Each row is a point. Before rounding, the points of a table are all equally far from one centre. They may lie mostly on one side of it. Where is the centre, to within rounding?

Points:
[[ 0.34 -0.72  0.13]
 [-0.17  0.03  0.31]
 [ 0.30 -0.13  0.28]
 [ 0.32 -0.33  0.32]
 [-0.15  0.19  0.08]
 [ 0.00 -0.72  0.36]
 [ 0.06 -0.88 -0.41]
 [ 0.31 -0.08  0.23]]
Centre: [-0.07 -0.37 -0.12]

Points, 13 rows:
[[-0.06  0.21  0.04 -0.14 -0.37 -0.73  0.24  0.22]
 [ 0.10  0.15 -0.10 -0.56 -0.60 -0.37 -0.67 -0.03]
 [-0.09  0.52  0.11  0.20 -0.29 -0.34 -0.07 -0.18]
 [ 0.13 -0.08  0.05  0.38 -0.64 -0.51 -0.34  0.34]
 [ 0.73  0.34  0.03 -0.23 -0.64 -0.28 -0.35  0.04]
 [-0.06 -0.07  0.04 -0.05 -0.84 -0.58 -0.28 -0.08]
 [ 0.37  0.38  0.24 -0.28 -0.77 -0.43 -0.02 -0.02]
 [-0.01  0.02  0.25  0.44 -0.50 -0.18 -0.18 -0.39]
 [ 0.42 -0.30  0.19 -0.12 -0.67 -0.47  0.40  0.12]
 [ 0.64  0.10  0.52  0.00 -0.58 -0.02  0.24 -0.02]
 [ 0.12  0.03  0.44 -0.09 -0.59 -0.47 -0.09 -0.59]
 [ 0.19 -0.21 -0.01  0.30 -0.15 -0.79  0.09 -0.26]
 [ 0.10 -0.17  0.15  0.59 -0.44 -0.34  0.02  0.18]]
Centre: [ 0.23 -0.14  0.21 -0.18 -0.13 -0.22 -0.21  0.05]

Points:
[[ 0.32 -0.13 -0.09  0.24 -0.28 -0.10 -0.41 -0.62  0.36 -0.26 -0.59 -0.05]
 [ 0.11 -0.64 -0.36 -0.03 -0.64 -0.45  0.19 -0.56  0.12  0.43  0.02  0.13]
 [ 0.30 -0.75  0.05  0.04 -0.61 -0.55 -0.06 -0.30  0.17  0.29 -0.01 -0.20]
 [ 0.34 -0.09  0.01 -0.41 -0.66 -0.51  0.14 -0.26  0.06  0.38  0.58 -0.20]
 [ 0.51 -0.02 -0.41  0.51 -0.33 -0.74 -0.38 -0.39  0.20  0.21  0.11  0.07]
 [ 0.46 -0.46 -0.21  0.25 -0.85 -0.49 -0.27 -0.38 -0.23  0.40  0.15 -0.27]
 [-0.07 -0.50  0.03 -0.14 -0.38 -0.11 -0.08 -0.01  0.28  0.02  0.16 -0.58]
 [ 0.69 -0.49  0.01  0.31 -0.11 -0.34 -0.20 -0.23 -0.09  0.07  0.17  0.09]
 [ 0.52 -0.26  0.10  0.04 -0.86 -0.21  0.05 -0.13 -0.64  0.29 -0.52  0.18]
 [ 0.40 -0.45 -0.35  0.14 -0.37 -0.52  0.37 -0.08 -0.20  0.33  0.28 -0.28]
 [-0.46 -0.37 -0.11  0.13 -0.94 -0.01  0.04 -0.43 -0.23  0.05  0.20 -0.25]
 [ 0.18 -0.23 -0.38 -0.49 -0.13 -0.49  0.52 -0.48 -0.25  0.15 -0.14  0.27]
 [ 0.23 -0.33 -0.12  0.08 -0.34 -0.22  0.30 -0.70 -0.71  0.44 -0.28  0.11]
 [ 0.10 -0.21  0.04 -0.07 -0.36 -0.88 -0.22 -0.87 -0.02  0.41  0.12  0.13]
 [ 0.59 -0.36 -0.02 -0.20 -0.26 -0.17  0.07 -0.33  0.36 -0.18  0.09 -0.28]
 [ 0.08 -0.37  0.41  0.21 -0.59 -0.24  0.11 -0.11 -0.27 -0.01  0.48  0.25]]
Centre: [ 0.05  0.11 -0.09  0.01 -0.43 -0.30 -0.07 -0.23 -0.12  0.11 -0.14 -0.02]
